Each row is a point. Each copy is the shape, with its points in the same order, turned, moved and blurred by noise. Some copies are also mirrored. Which?

Shape:
[[ 3.6  0.2 -8.1]
 [ 0.4 -3.0  0.0]
 [ 5.7  6.4 -2.6]
 [ 0.1  4.8  4.9]
 [-1.6  3.0  1.6]
 [ 5.1 -1.4 -3.9]
 [ 0.3  0.8  4.2]
 [-3.9 -2.4  2.4]
 [ 4.4 -6.0  4.4]]
Copy 1 (9 x 3):
[[-6.7  0.3  3.1]
 [ 2.5 -1.7  2.0]
 [-3.4  8.0  3.6]
 [ 5.0  7.3 -1.1]
 [ 2.8  4.1 -2.1]
 [-2.6  0.2  5.2]
 [ 5.4  3.4  0.5]
 [ 5.0 -1.1 -2.2]
 [ 6.2 -1.6  7.2]]
Copy 1 is: mirrored
Copy 2:
[[ 2.4 -6.5 -3.7]
 [-0.2  2.2 -1.9]
 [ 4.8 -5.3  4.4]
 [ 0.2  2.4  7.1]
 [-1.9  0.8  4.0]
 [ 4.1 -2.5 -3.1]
 [ 0.1  3.9  3.6]
 [-4.0  4.1  0.1]
 [ 4.5  7.3 -2.6]]
Copy 2 is: mirrored
Copy 3:
[[-5.6  6.0  1.2]
 [-0.1 -1.3  1.9]
 [ 2.5  9.2 -1.3]
 [ 7.7  1.7 -3.6]
 [ 3.1  0.6 -4.0]
 [-1.8  4.2  3.1]
 [ 5.2  0.0 -0.6]
 [ 1.4 -4.3 -2.0]
 [ 3.7 -2.8  6.7]]
Copy 3 is: mirrored

Shape (9 x 4):
[[ 3.3 -0.4  6.6 -0.1]
 [-0.7  0.1 -0.6  0.5]
 [-1.3 -1.6 -5.7  3.4]
 [-3.6 -1.4 -9.2  1.0]
 [ 2.3 -3.5  6.5 -0.7]
 [ 2.9 -6.9  2.1 -1.8]
 [ 7.0  1.1 -4.0  1.8]
 [-0.2  3.6  3.1 -7.1]
 [-7.0  1.3 -0.3  2.9]]
Copy 1, 9 rows:
[[ 2.5 -2.5  6.7  0.9]
 [-0.6  0.0 -0.5  0.0]
 [-1.8 -0.7 -6.0  2.0]
 [-3.3  0.4 -9.2 -1.2]
 [ 0.4 -5.1  6.3  0.0]
 [ 0.4 -8.2  1.8 -1.4]
 [ 7.0 -1.5 -3.8  2.1]
 [ 2.0  2.2  4.5 -7.0]
 [-6.5  3.5 -0.5  1.2]]
Copy 1 is: only turned
Copy 2, 9 rows:
[[-2.3  3.9 -2.1  4.7]
 [-1.4 -0.5  0.1 -0.8]
 [ 0.5 -4.7  1.3 -3.5]
 [ 0.1 -6.4  0.6 -7.3]
 [-4.5  0.8 -3.9  6.4]
 [-1.4 -2.7 -5.7  5.1]
 [ 7.2 -0.4  0.0  2.1]
 [-1.4  6.6 -6.1 -3.1]
 [-5.8 -1.3  3.2 -4.6]]
Copy 2 is: mirrored
Copy 3 (9 x 4):
[[ 6.2 -1.7  4.5 -3.6]
 [ 0.1  0.7 -1.9 -0.6]
 [-0.7 -1.5 -6.9  1.7]
 [-5.5  0.0 -7.9  2.1]
 [ 4.0 -3.3  3.8 -5.7]
 [ 0.1 -7.1  1.9 -3.8]
 [ 2.0 -2.7  0.9  6.7]
 [-2.3  4.4  5.7 -3.1]
 [ 1.2  4.6 -6.0 -4.3]]
Copy 3 is: mirrored
Copy 4, 9 rows:
[[ -0.3   0.2   4.9  -0.6]
 [ -0.6   1.6  -1.9   2.6]
 [ -1.9   0.6  -5.9   6.6]
 [ -3.2   0.5 -10.0   6.5]
 [ -1.2  -3.7   4.4  -0.5]
 [  0.1  -7.3   0.6   0.8]
 [  7.0  -0.5  -1.1   5.7]
 [  0.6   3.7  -1.5  -6.2]
 [ -7.0   4.1  -2.8   3.7]]
Copy 4 is: only turned

Shape (13 x 8):
[[-6.2  3.4 -4.4  3.4  1.6  3.4 -6.8 -8.8]
 [ 1.8 -4.0 -3.1 -1.2  2.1  0.4  2.7  2.5]
 [-0.1  1.4  2.4 -2.2 -3.5  4.2 -8.4 -6.1]
 [-0.8 -5.1  2.8  1.4 -2.0  2.5  1.2  2.4]
 [ 0.6  7.2 -2.9  4.4 -3.1 -1.7 -2.9 -6.9]
 [ 3.4  0.5 -4.2  0.2  0.0  1.1 -4.0  4.4]
 [-2.9 -1.1 -6.4 -0.4 -3.5  5.8 -0.3  0.9]
 [ 1.7 -0.4  1.2 -3.5  0.4  5.1 -1.5  4.7]
 [ 2.8  2.0 -2.2  0.7 -1.9  1.0 -5.1 -9.3]
 [ 1.4  0.6  1.8  1.6  0.7  0.1  1.2  0.5]
 [ 0.2  0.8 -0.9 -2.9  0.2  2.4  1.8  2.5]
 [ 0.8  1.8  3.2  4.9 -2.7  0.2 -7.5 -7.9]
 [ 1.0 -1.5  3.9  5.2 -0.8 10.9 -3.3 -7.0]]
Copy 1:
[[-9.2  7.9 -1.1  2.6  5.3  3.8 -6.5 -5.5]
 [ 2.3 -0.9  1.1 -0.4  2.3 -0.4  2.9 -2.2]
 [-3.6  2.9  3.2  0.3 -1.5  7.2 -9.9 -3.3]
 [-1.6 -1.5  6.2  2.5 -1.7  2.2  1.8  0.4]
 [-1.3  9.4 -3.7  4.6 -1.9  1.3 -6.5 -3.7]
 [ 3.8  4.3  4.0 -1.5  2.7 -0.6 -2.7  0.0]
 [-2.9  6.4  4.1 -3.7  1.5  1.9  2.3 -3.5]
 [ 2.2  0.4  4.2 -2.9  1.5  4.7 -0.9  2.8]
 [-0.9  4.8 -1.5  2.8 -0.3  4.9 -8.1 -7.5]
 [ 0.9  1.1  0.0  3.7  0.0  1.7 -0.8  1.2]
 [ 1.1  1.2 -0.1 -2.2  0.7  2.8  1.5  1.8]
 [-2.9  4.2  2.1  7.8 -1.6  4.6 -9.4 -4.0]
 [-3.1  3.2  6.2  7.0  0.7 12.3 -3.0 -4.5]]
Copy 1 is: mirrored
Copy 2:
[[ -4.4   8.8  -0.5   1.3   2.0  -0.3  -7.8  -9.4]
 [  3.4  -0.7  -1.8   0.5   0.8   3.2   0.5   1.3]
 [ -2.5  -0.3   4.1  -3.2  -2.0  -1.7  -9.6  -7.6]
 [ -2.0  -3.8   1.0   1.1  -1.8   2.8   0.6   1.3]
 [  2.5   5.3   2.1   7.0  -2.1  -5.7  -5.9  -6.9]
 [  3.5   2.5  -3.3  -0.6  -1.1  -0.4  -6.9   2.9]
 [ -2.1   5.0  -2.1  -0.9  -5.9   3.2  -1.8  -1.3]
 [  2.1  -0.2   3.0  -4.4  -2.4   3.4  -4.2   3.2]
 [  2.8   2.5  -1.0   1.3  -1.6  -2.5  -7.3  -9.1]
 [  2.4  -0.6   2.5   1.8   1.1   0.6  -1.4   1.0]
 [  2.8   1.6   3.0  -1.8  -1.6   2.6  -2.0   1.2]
 [ -2.3  -0.9   3.1   4.7   0.5  -4.1 -10.1  -8.0]
 [ -3.4  -2.0   3.8   3.7  -0.9   8.2  -8.5  -7.6]]
Copy 2 is: only turned
Copy 3 (13 x 8):
[[ -1.7  -2.4 -10.2   6.2   1.2   0.8  -6.9  -3.6]
 [  3.2  -4.0  -1.4   1.6   5.1   0.8   6.0   2.7]
 [  1.7  -4.3  -2.3  -0.2  -2.2   5.4  -8.4  -1.7]
 [  0.0  -4.0   4.0   3.8   1.3   3.5   3.4   2.1]
 [  4.7   1.7  -6.8   4.2  -4.1  -2.5  -3.9  -2.8]
 [  4.9  -0.3  -2.0   1.0   4.4   0.1  -0.7   6.5]
 [  0.7  -3.1  -6.0   5.1   1.0   5.7   2.1   5.8]
 [  2.1  -0.7   1.2  -1.5   4.6   6.4   1.0   3.9]
 [  6.4  -4.3  -5.8   2.1  -2.2   0.5  -5.7  -3.3]
 [  2.5   0.0   1.3   1.8   1.7   0.2   2.4  -1.0]
 [  1.6  -0.6  -1.8  -0.5   2.5   3.9   4.3   2.3]
 [  2.9  -2.8  -0.6   4.0  -2.8  -0.2  -8.3  -4.7]
 [  3.7  -3.3   0.6   8.1   1.2   9.5  -5.3  -5.7]]
Copy 3 is: only turned
Copy 4, 13 rows:
[[ -3.2  -2.2  -6.5  -2.5   2.8   0.2   5.5 -11.3]
 [  2.8   0.4  -2.0  -2.3   1.7   2.6  -1.4   4.6]
 [ -2.2  -1.7   4.8  -6.3   0.4   0.0   5.7  -8.1]
 [  0.1  -1.6   3.0   1.0   0.4   5.4   2.2   3.0]
 [  5.6   1.7  -1.9   0.2   0.6  -2.0   4.1 -10.9]
 [  4.4   2.3  -0.9  -4.6   2.6  -0.5   5.8   2.6]
 [  0.1   1.7  -4.6  -4.0  -3.2   5.3   5.0   0.0]
 [  0.0   3.7   3.3  -5.3   3.1   4.2   3.4   3.1]
 [  3.6  -3.1   0.1  -5.3   0.8  -1.1   2.2  -9.8]
 [  3.0   1.7   1.8   0.7   3.5   2.6   0.8  -0.7]
 [  1.0   4.6   0.1  -3.0   1.3   3.4   0.4   1.4]
 [  1.8  -4.8   3.5  -0.4   2.7  -1.2   5.7 -10.1]
 [  0.3  -5.7   3.0  -3.4   3.9  10.3   5.7  -8.2]]
Copy 4 is: mirrored

Shape:
[[ -1.5   7.6   0.1   0.9  -5.6  -4.3   1.1   1.9   2.2]
 [ -2.2  -1.7  -1.2   1.7   2.7  -2.6   2.0   2.2   1.8]
 [ -3.2  -5.3   3.0  -1.5   1.1   5.6   1.8   3.2  -0.5]
 [  3.8  -1.3  -4.7  -3.2   1.7   1.7   2.8  -0.2  -2.9]
 [  4.2  -3.6   3.6  -0.1   0.7  -1.3   2.8   6.4   1.1]
 [  5.3  -3.8  -1.9   1.3   2.6  13.3  -2.7   9.1   1.4]
 [  0.3   3.4  -3.6   0.4  -0.9  -3.8   2.0   3.9  -4.6]
 [  2.8  -4.1   0.2   3.4   0.2  -5.2   2.9   5.0   2.8]
 [  1.0  -5.5   4.5   5.2  -1.3   1.6   2.4   1.4   0.6]
 [ -2.9  -4.6   0.6   3.5   2.0  -4.7 -15.2   1.7  -0.3]
 [  3.1  -4.2   1.8   0.6  -0.4  -4.7   0.3   0.6   2.6]
 [  1.3  -4.4  -4.7  -2.1  -7.7   5.9  -2.1   3.5   0.5]]
Copy 1:
[[  3.9  -0.1  -0.6  -2.9   4.1  -4.0   1.2   1.6   6.2]
 [  0.2   2.1  -0.8   4.2  -2.2  -1.9   2.6   1.6  -0.6]
 [ -2.3  -4.4   0.6   2.0  -8.5   1.3  -1.6   1.9  -1.1]
 [  1.1   0.2  -5.2  -1.0  -0.9   3.9  -0.6   0.7  -5.8]
 [  5.0   2.0   2.7  -1.0  -7.5   1.5   1.5   2.6  -1.8]
 [  3.7  -2.5  -4.5   3.4 -10.6  10.0  -4.9  10.1  -0.2]
 [  2.2   0.3  -4.0  -2.7   1.7  -2.8   3.6   4.9  -2.3]
 [  6.6   4.1   0.7   2.5  -5.2  -2.1   3.9   1.0  -1.0]
 [  5.7  -4.7   2.7   4.6  -6.3   0.3   1.9   0.3  -0.9]
 [  4.0   1.4   3.3  10.4   0.5  -8.3  -8.8   9.1  -4.2]
 [  5.8   2.7   2.1   2.6  -2.8  -1.6  -0.2  -1.4  -2.5]
 [  5.1  -4.1  -7.7  -0.2  -6.4  -0.3  -7.1   1.8   0.3]]
Copy 1 is: mirrored
Copy 2, 12 rows:
[[ -2.3  -2.9   0.2   0.8  -8.8  -2.4   2.0  -4.3   1.2]
 [ -0.7  -3.5   1.1  -5.7   0.7  -0.4   1.3  -1.5   2.2]
 [ -1.8  -2.0  -0.9  -3.0   3.3   0.8  -2.8   6.3   5.8]
 [  1.6  -0.5  -0.3  -3.3   1.2  -1.7  -0.7   4.5  -5.5]
 [  4.4  -2.4   0.8  -6.7  -2.3  -0.3  -4.4   2.0   3.7]
 [  2.6   0.1 -10.8  -2.8   4.3   4.9 -10.5   3.9   0.7]
 [ -2.3   0.3   2.8  -3.7  -5.0   1.3   0.4  -1.3  -4.0]
 [  4.8  -5.6   2.6  -7.2  -1.8   1.0  -1.4  -2.2   2.3]
 [  5.2  -3.0   1.5  -1.2   1.4   4.0  -0.8   1.8   6.5]
 [ -2.9   0.0   5.6   0.2   8.2  -1.1  -7.9 -11.9   3.2]
 [  5.0  -4.3   3.9  -3.5   0.1  -3.0  -1.8  -1.6   2.5]
 [ -0.9  -6.9  -1.7   3.9   0.2   1.5  -7.5   3.5  -2.5]]
Copy 2 is: mirrored
Copy 3, 12 rows:
[[ -7.2   6.4   3.5   2.3  -5.9   0.3  -1.7  -1.1   1.8]
 [ -2.1  -1.3   0.6  -2.8  -1.5  -1.9  -1.1   4.2   0.8]
 [ -0.7  -0.9  -6.4  -2.5   0.3   5.2   1.5   6.0  -0.6]
 [  2.7  -0.3  -3.5   0.1   2.4  -1.9   1.7  -3.3  -0.9]
 [  2.4   0.3   0.3   0.3  -5.2   0.9   4.5   5.2  -2.2]
 [  4.5   2.1  -7.0  -5.0  -0.7   4.4  -0.6   2.7 -13.8]
 [ -0.6   1.1  -1.4   3.4  -4.3  -3.7  -3.5  -1.8   1.9]
 [ -1.4  -2.8   2.4  -0.5  -6.0  -3.9   3.6   4.3  -1.8]
 [ -4.7  -2.9  -1.9   1.1  -1.9   2.0   5.0   6.7  -4.3]
 [ -2.0 -12.0   5.7  -2.7  -6.5   7.2  -7.4  -0.7  -2.8]
 [ -1.5  -3.3   3.9  -0.4  -3.3   0.4   4.4   2.0  -0.6]
 [ -3.5   0.3  -7.3  -4.3  -4.6   4.4   2.9  -4.8  -4.7]]
Copy 3 is: mirrored
Copy 4:
[[  1.1   3.6  -0.2   6.4  -6.4  -4.2   1.2   4.0   1.3]
 [  1.2  -2.7   0.2   1.0  -0.5  -4.5   4.0  -2.0  -1.9]
 [ -1.0  -2.1   3.5  -3.4   1.1   2.7   4.6   0.8  -6.3]
 [  3.6  -1.5   4.1  -1.6   4.2  -0.9  -1.2  -0.6   3.3]
 [  5.3  -6.4   5.0  -0.4  -3.7  -2.0   2.0   2.0  -3.7]
 [  2.8  -9.8   0.4  -4.1   6.2   5.5   4.5  10.2  -1.7]
 [  1.0  -0.3   3.8   5.2   0.9  -5.5  -2.0   1.8   0.1]
 [  4.5  -7.5   2.6   3.2  -4.2  -4.6   3.8  -1.6  -2.3]
 [  3.5  -5.3   1.1   2.4  -2.7   3.3   2.9  -1.1  -6.5]
 [ -9.7 -10.6  -6.4   0.5  -4.1  -2.3  -4.6  -1.6  -2.6]
 [  3.3  -5.6   1.5   1.2  -5.7  -1.6   1.0  -3.4  -1.4]
 [ -2.3  -5.0   4.4   1.5   0.4   7.1   3.9   3.2   4.3]]
Copy 4 is: mirrored
